Rows are points. The points of each table are mixes of a few directions, plus a little noise. How many directions does each table use, and how many do they share? Where both have some left over, give the other angles between the two spaces (their principal angles), to ten degrees, smallest first.

First:
[[-1.07  1.34 -2.12]
 [-0.18  0.22  1.00]
 [ 1.29 -1.57  3.51]
 [-0.10  0.06 -2.35]]
Second, 5 rows:
[[-1.39 -0.91  0.30]
 [-1.84 -1.25  0.38]
 [ 0.23  0.16 -0.03]
 [-1.24 -0.87  0.27]
 [ 4.31  2.87 -0.88]]
Directions: first 2, second 1, shared 0; angles 80

First:
[[ 0.23  0.23 -0.41 -0.87  0.73 -0.73  0.94 -0.45]
 [-0.55 -2.53  0.58  0.93 -0.29  2.83 -0.64  2.56]
 [ 0.07  1.76  0.28  1.01 -1.21 -0.98 -1.32 -1.31]
 [ 0.71 -0.92 -1.62 -3.97  3.67 -1.71  4.33 -0.37]
 [ 0.26  1.21 -0.30 -0.54  0.24 -1.42  0.44 -1.22]
 [-0.55 -2.05  0.64  1.28 -0.69  2.61 -1.07  2.23]
 [-0.19  2.20  0.74  2.29 -2.41 -0.57 -2.64 -1.31]]
Second (7 x 8):
[[-3.37  2.19  2.24 -0.88  0.72  0.94  2.36  0.74]
 [-4.68  3.06  3.07 -1.20  1.09  1.31  3.23  1.01]
 [ 0.10 -0.06 -0.05  0.03  0.01  0.00 -0.06 -0.02]
 [ 2.71 -1.83 -1.79  0.73 -0.58 -0.74 -1.94 -0.59]
 [ 3.60 -2.32 -2.33  0.92 -0.78 -0.95 -2.49 -0.82]
 [ 0.87 -0.58 -0.57  0.24 -0.14 -0.22 -0.59 -0.14]
 [ 0.67 -0.44 -0.43  0.18 -0.13 -0.23 -0.49 -0.19]]
Directions: first 2, second 1, shared 0; angles 80

First (9 x 12):
[[-0.93  1.05 -0.28  0.33  0.12  0.40 -1.47  0.40 -0.06  1.59  1.07 -0.27]
 [ 1.89 -2.18  0.49 -0.71 -0.23 -0.87  3.01 -0.83  0.08 -3.37 -2.26  0.63]
 [ 0.13 -0.11  0.03 -0.03 -0.02 -0.06  0.11 -0.09  0.02 -0.15 -0.17  0.05]
 [ 2.48 -2.82  0.67 -0.92 -0.39 -1.16  3.85 -1.08  0.13 -4.26 -2.92  0.86]
 [-2.55  2.92 -0.68  0.91  0.34  1.21 -3.94  1.10 -0.13  4.36  3.04 -0.89]
 [-1.92  2.24 -0.53  0.75  0.31  0.92 -3.02  0.86 -0.08  3.36  2.35 -0.64]
 [-0.25  0.31 -0.07  0.11  0.04  0.15 -0.44  0.13 -0.04  0.47  0.34 -0.08]
 [ 2.33 -2.67  0.63 -0.85 -0.33 -1.10  3.59 -1.00  0.07 -3.99 -2.79  0.82]
 [-1.23  1.33 -0.30  0.41  0.12  0.55 -1.86  0.50 -0.05  2.03  1.43 -0.40]]
Second:
[[-1.53 -0.83  1.29 -0.21  0.76  1.41  1.01 -0.69  1.09  1.38  1.23 -0.20]
 [ 1.29 -1.87  0.09 -0.35  1.72  2.75 -0.84 -1.51  1.78  1.66 -1.81  0.37]
 [-0.48  1.16 -1.42 -2.17  0.53 -0.06  1.15 -1.89  0.27  2.08  0.12 -0.19]
 [ 0.50  3.03 -1.23  1.15 -2.40 -3.15 -2.11  3.26 -2.88 -1.89  0.90 -0.21]
 [-2.85  0.85 -0.31  0.72 -0.03 -0.86 -0.07 -0.93  0.12  0.79  1.65 -0.97]
 [ 0.73 -3.03  0.48 -0.11  1.16  0.81  1.83 -2.57  1.62 -1.23 -2.43  0.15]
 [ 2.19 -3.68  1.46  1.09  1.35  2.59 -0.52 -0.51  1.71 -0.98 -2.77  0.67]
 [-0.17  2.48 -1.15  1.29 -2.00 -3.05 -1.66  2.20 -2.28 -2.05  0.79 -0.40]
 [ 1.53 -1.93  0.66  0.65  0.89  1.85 -1.04 -0.13  0.99 -0.06 -1.81  0.43]
 [-0.02  3.13 -0.95  0.43 -2.20 -2.79 -1.10  2.83 -2.52 -1.28  1.52 -0.23]
 [-1.07  0.86  1.00 -2.44 -0.17  0.63  3.22 -0.15 -0.01  1.76  2.38  0.29]]
Directions: first 1, second 5, shared 1
